Rows are points. Any point is a mix of the corners, with weights that add up to 1. It lies inside the corners' shape when no weight is negative. Say inside or outside, and name the corners with a negative weight.
In the rows, 128 means zero.

Corners:
(1): [82 85]
(2): [150 175]
(3): [147 107]
Points:
[154 138] => outside (1)
[134 130] => inside
[118 104] => inside
[123 102] => inside
[97 98] => inside
[86 64] => outside (2)

Corners:
(1): [179 105  96 131  98 142  72 140]
(2): [103 167 131 136 153  82  97  93]
(3): [118 150 102  45 125  59 178 104]
(4): [ 87 166  83 102 143  96 138 159]
(5): [171 114 101 162 135 169 156 110]
(6): [116 230 105  70 122 104 119 119]
(7): [186  96 152 139 190 199 111 145]
(8): [ 75  97 128  87  52 174 155 100]
(9): [153 110 136 168  87 148 155 168]
Points:
[150 135 105 121 114 129 100 130] => inside
[132 149  93  84 105 100 146  91] => outside (4, 7, 9)
[160 161 106 109 127 128 132 148] => outside (2, 8)
[148 140 107 130 126 142 143 120] => inside
[113 157 126 130 145  98 107 104] => inside
[135 136 114 129 136 143 118 140] => outside (3)

Corners:
(1): [121 132 149 108 159 120 144 115 154 157 104 115]
(2): [157 149 156 141 135 249  91 137 153 111 109  96]
(3): [134 132 109 144 114 144 119 132  80 150  86  83]
(4): [119 116 132 125 168 111 148 145  99 153 129 123]
(5): [187  82  77 147 112 127 163 120 107  76 112 112]
(6): [125 152 112 126 128 117 127  74  83 117 106 111]
(7): [130 124 143  60 151 139 128 138 106 162 119 170]
(8): [ 94 168  97  77 119 102  63 136  89 154 172 156]
(9): [125 139 111 127 167 127 137 142 137  95 108 120]
(10): [152  56 164 140 127 117 155 153 134 120  93 114]
(11): [122 138 140 117 131 120 124 144 153 143 120 181]
(12): [158 139 132 137 114 146 140 129 124  84 123  96]
(13): [209  95 150 118 142 114 146 144 114 117 101 135]
Points:
[133 139 126 125 133 150 121 119 112 119 116 108] => outside (11, 13)
[125 134 105 110 135 111 134 126 107 130 124 136] => outside (2, 10, 13)
[146 122 127 113 138 137 131 137 111 123 116 131] => outside (1)
[139 126 131 121 137 139 126 142 119 133 119 123] => outside (6)
[150 115 132 118 130 133 128 147 114 128 115 133] => outside (1, 6)
[140 115 122 109 133 111 132 130 114 132 115 139] => outside (2, 4, 12)
[148 108 130 130 129 128 138 137 114 122 109 115] => inside
[132 135 138 115 143 140 126 132 126 132 112 127] => outside (5)
[138 129 137 118 143 133 133 126 132 135 110 123] => inside
